Each row of a before or after table is a point. One or more steps were done to the points. Then noise was added and the rows were shuffled. The steps act on columns, c1 being the first. What was done? A step turns or swaps two columns, mirrors them in a line or flattens them onto one, adds a multiple of one to another, or multiplies or shifts one. Angles are multiples of 10 degrees, from the lower column toward the higher: turns from -170 to 170, lines from 10 to 170 but not 90. Use the fewest steps. Two steps may share a column if one is a turn and the other turns, adds or multiplies; they go together, in the order done. Otherwise the lowest column goes first.
In the rows, 128 means zero.

Before (12 x 3):
[[103 199 119]
 [106 161 125]
 [119 137 126]
 [147  59 191]
 [163 124 149]
 [160  95 228]
 [116 135 208]
 [185 190  86]
 [161 172  62]
 [ 83 116  87]
 [104 136 157]
 [ 92 131 122]]
After (12 x 3):
[[125 158 105]
 [177 187 179]
 [113 125 164]
 [200 173 147]
 [ 70  58 156]
 [ 48 134 133]
 [ 36  97 177]
 [132 195 104]
 [130 131  91]
 [130 139 121]
 [164 115  78]
 [ 97 135 107]]
Steps: turn c1 and c3 by 80 degrees

Before (9 x 6):
[[162 109 173 113  96 142]
 [151 135 139 113  88 179]
 [208  59 185 107  62 160]
 [152 175  96  51 133 158]
 [184  90 123 144  51 126]
 [117 152  98  79  98 192]
 [173  98 194 111  28 116]
 [120 155 103 120 136 158]
 [101 117  99  46 137 167]]
After (9 x 6):
[[120 154 102 140 136 157]
 [148 142 139 120  86 179]
 [162 123 171 105  95 141]
 [117 179  98 106  98 192]
 [184  91 124 117  51 124]
 [101 171  98  57 137 165]
 [173 116 195  96  29 116]
 [211  86 184  68  60 161]
 [152 214  97  98 133 159]]
Steps: turn c2 and c4 by 40 degrees

Before (14 x 11):
[[140 123 175 109 126 132 120 123 189 132 106]
 [135 140 124 103 190 135 124 161 152 129 131]
 [138 136 127 107 138 123 162 151 147 103 112]
 [181 123 138 151 144 129 127 145 148 130 117]
 [142 103 129 109 156 121 110 154 152  81 112]
 [141 130 151 105 208 138 118 160 125 116  96]
 [144  22 134  96 157 121 153 142 130  95 117]
 [145 118 130 107 127 137 124 111 153 130 102]
 [134 143 139 114 140 132 118  81 157 133 116]
 [160 124 150 128 126  91 161  10 138 121 103]
 [131 137 126 127 139  93 128 162 123 131 116]
 [132 138 187 107 126 138 121 142 155 106 166]
 [118 122 139 140 138 141 136 132 145 113 111]
 [139 141 131  96 127 134 133 130 119 116 109]]
After (14 x 11):
[[139 125 151 106 143 137 117  96 123 118 149]
 [190 124 135 153 130 135 129 114 149 130 129]
 [143  15 134  96 133 143 154 118 131 134 135]
 [149 137 122 103 155 138 124  95 152 125 161]
 [145 129 185 110 147 125 124 110 156 105 150]
 [170 124 171 110 118 121 119 130 188 131 116]
 [166 122 150 130 115 101 161 248 139 124 110]
 [128 138 125 128 127 174 127 114 121 126 127]
 [145 127 129 107 126 143 162 110 145 102 125]
 [135 134 131  94 119 127 134 123 121 113 118]
 [154  88 129 107 133 148 111 110 152  94 131]
 [127 118 139 140 124 117 136 120 145 115 122]
 [157 117 131 104 115 110 125 138 154 133 112]
 [149 146 138 113 129 104 119 167 158 128 126]]
Steps: add 0.5 times c9 to c1; turn c2 and c10 by -20 degrees; flatten c5 and c11 onto the line at 50 degrees; turn c6 and c8 by -150 degrees

Before (8 x 14):
[[ 89 128 120  92 114 158 131  54  91 154 124 102 157  88]
 [ 97 118 125  99 102 152 114  85  47  79 121 148 116  91]
 [105 142 131 143 129 150 116 146 150 117 210 137 141 220]
 [144 110 111 137 143 161 140 215 157 144 137 168 142 249]
 [206 140 123 138 117 165 116 227 162 114 129  84 174  91]
 [ 96 188 129 100 132 165 113  52 127 157 147 171  60  87]
 [ 96 112 112 146 134 113 146  39 148 106 159 150 142 100]
 [138 114 109 133  44 155 113  49 168 156 138 188 155 140]]
After (8 x 14):
[[ 89 128 127  93 139  98 138  53  91 154 124 105  98  88]
 [137 116 136 133 212  95 141  49 170 158 137 190  96 141]
 [ 97 187 151  98 128 103 114  53 127 155 143 172 194  87]
 [147 112 139 137 112 103 133 214 159 146 136 168 107 250]
 [208 140 116 138 142 104 117 227 161 114 128  84  83  88]
 [100 119 133 100 155  92 124  83  47  80 122 149 140  91]
 [103 144 122 142 131  90 117 148 151 120 210 136 114 220]
 [ 97 113 138 148 116  51 142  40 147 105 161 150 107 102]]
Steps: turn c3 and c13 by 160 degrees; mirror c5 and c7 in the line at 100 degrees; shift c6 by -60

Before (12 x 24):
[[136 114 181 122 105 126 109 196 203  78 220 112 131 143 101 146 206 119
   79 108 181 187  60 118]
 [109 103 124 104 157  85 168 230 150 125 124 181 132 165 126 127 119 160
  140 152  81 128 154  80]
 [139 209  47 163  67 175 122 124 147  27 102 186 190 100 135 159 215 143
  116 146 185 103 123  88]
 [123 113 173 123 158 101 191 170 125 141 110 148 161 115  73 126 120 177
  150 122  91  90  96 129]
 [128 197  81 145  67 208  86 150 111  55  99 207 214  96 207 147 211 126
  176 107 242 116  79  67]
 [133 132 205 156 151 129 195 173 150 128  54 146 108 109 143 169  83 162
  147 172  95 105 176 102]
 [140 208 165  92 120  84 150 168 160 109 204  78 110 147 133  92 191  72
   39  97 174 207  63  95]
 [105 100 161 123 133 113 200 175 186 168 129 107 180 187 106 124 115 155
  129 122 127 117 175  83]
 [132 125 129 164 108  75 146 166 157 133 126 109 131 160 117 166 100 160
  171 167 133 120  77 100]
 [149 124 187 127 188  69 160 158 205 124  90 183 178 160  91 146  43 179
  156 145 101 124 126 103]
 [ 88 192  92 196  79 212 135 147 119  68 173 218 206 121 138 113 182 111
  151 163 184 151 103  63]
 [125 110 146 125 155 142 155 149 161 109 100 159  89 181  75 121 103 152
  141 119 146 110 105  76]]
After (12 x 24):
[[150  97 188 125 189  67 161 158 186 124  92 183 176 133  91 158  42 176
  154 145 100 124 127 102]
 [ 86 156  93 196  80 212 135 148 158  68 172 219 207 183 137 104 185 111
  152 161 186 150 103  63]
 [136 111 182 123 107 125 107 198 242  80 221 113 133 122 100 152 208 118
   78 108 179 189  62 119]
 [124 135 172 123 155 100 190 170  98 141 109 149 159 109  72 122 121 177
  149 122  93  91  97 128]
 [108  83 125 102 158  84 166 230 118 125 127 180 130 116 127 139 119 159
  140 152  82 129 155  80]
 [130  95 128 163 107  75 145 167 160 134 124 109 133 136 118 174  99 159
  171 167 135 120  78  99]
 [105  63 161 122 133 113 202 175 184 169 131 105 181 122 107 143 115 154
  129 124 127 117 175  82]
 [140 137 165  90 120  83 150 167 191 109 201  79 111 211 136  89 192  73
   36  95 172 205  66  94]
 [132 147 207 156 150 129 197 173 128 130  55 148 106 127 140 163  81 162
  147 171  96 104 177 104]
 [138 182  49 164  69 174 122 126 188  28 101 187 189 193 135 143 216 144
  117 145 184 103 121  87]
 [126 181  84 146  67 209  85 151 192  56  98 207 214 182 207 131 211 128
  174 106 243 113  80  67]
 [128  74 147 127 153 141 153 149 173 110 101 157  90 131  77 136 104 150
  142 119 148 113 107  76]]
Steps: turn c2 and c14 by 70 degrees; add -0.3 times c2 to c16; add 0.7 times c21 to c9

Before (8 x 48):
[[ 64 183 135 107  71 169 111 104 113 128 144  32 189 119 105 137  35 108
  132 195  62 135  85 199 107 128  89  97  92 163 217 108  51 114 100 173
  154 144 143 115 196 145  58 202  71 140 149 119]
 [178 103 151 199 202 148 207 136 144  59 123 111 103 105 128 134 172 116
  118  85 159  87  93 103 148  93 137 132 160  88  91 181 144 118 171  59
  171  95  78 155  82 145 166 123 102 160 139 153]
 [152 203 112 108  73 180  89 166 106 161 158 105 208 110 189 117  98 109
  177 175  93 180  96 164 115  79  90  42  70 176 185 118  91  81 117 179
  163 192 144 123 167 121 120 168 134 119 155  83]
 [141  86 153 185 191 167 154 181 176 146 130 140 111 146 154 121  98  91
  108  62 173  82  40  85 164 153  99 150 193  87 105 135 179 139 149  52
  127 128  84  95 113 167 153  62 123 156 156 141]
 [122 159 116 105  87 150 136 133 150 167 150  73 218 212 207  88 104 108
  137 170 122 170 118 175 111  63 133 112 105 151 216 102  94  60  68 187
  160 189 129 100 139 127  92 205 112 172 129 124]
 [165 115 115 119 118 167 186 197  99  32  52 123 180 109  97 195 147  80
   73  59  85  59 144 183 221 188 163  70 199  10 117 222 105 171 195 145
  210  96 119 169 100 135 110  73  45 119 105  99]
 [134 128 142 172 162 135 152  99 186 138 151 175 125 128 200 111 139  80
   70 155 183 119  73 121  81  88  95 128 148  88 141 132 152 115 125  83
  182 165 143 181 158 137 131 109 149 187 151 123]
 [139  94 116 154 215 139 157 111 136 120 140 149 121 142 140 166 104  55
  108  67 151 120  71 106 169 171 100 179 144  22 119 163 182  96 185  80
  163 146  68 102 112 173 167 129 153 189 138 156]]
After (8 x 48):
[[178 105 196 192 200 150 210 134 144  94 125 112 107 108 130 138 176 114
   94  86 160  88  98  97 151 172 139 138 157  95  90 181 140 117 169  48
  172  94  81 125  84 142 166 118 100 158 143 152]
 [144  83 205 173 191 167 149 181 176 134 125 142 115 147 151 118 100  91
   86  61 172  76  41  81 166  90 101 154 196  86 100 135 182 135 150  58
  129 128  91 118 116 172 154  64 122 154 153 143]
 [ 62 180 144 108  72 170 112 101 114 128 135  31 192 124 107 138  37 104
  138 195  66 136  79 190 108 120  92  98  88 168 216 110  52 119 102 170
  151 143 142 119 196 141  57 202  71 136 153 120]
 [164 119  88 105 121 165 188 200  99  83  52 126 178 112  97 197 147  79
   78  55  83  62 146 181 221 107 163  69 196  12 118 222 106 168 201 146
  205  92 119 194  99 135 114  76  44 119 105  99]
 [133 129 177 148 165 133 152  97 191 126 147 178 122 131 199 115 139  79
   60 151 179 121  77 117  77 191  96 132 144  86 139 128 151 117 124  86
  179 168 139 143 157 136 128 109 150 191 149 121]
 [126 160  90 115  90 150 129 132 152 146 147  76 216 212 204  93 100 107
  141 164 125 167 122 171 110 161 133 109 104 153 216 100  98  61  66 188
  160 183 126  60 140 128  86 205 106 170 131 126]
 [150 204  78 134  76 178  84 164 107 141 155 102 210 103 186 116  98 112
  182 173  91 176  95 165 118 161  88  39  73 173 183 123  94  82 113 175
  168 190 142  94 172 123 122 160 135 122 157  89]
 [140  96 101 141 212 141 155 110 134 122 144 150 122 146 141 164 110  53
  101  69 147 123  68 107 173  77  99 181 138  21 120 164 177  99 186  82
  161 147  65 139 106 177 169 133 152 191 142 156]]
Steps: multiply c3 by 3; turn c4 and c19 by -20 degrees; multiply c10 by 0.4; mirror c26 and c40 in the line at 70 degrees
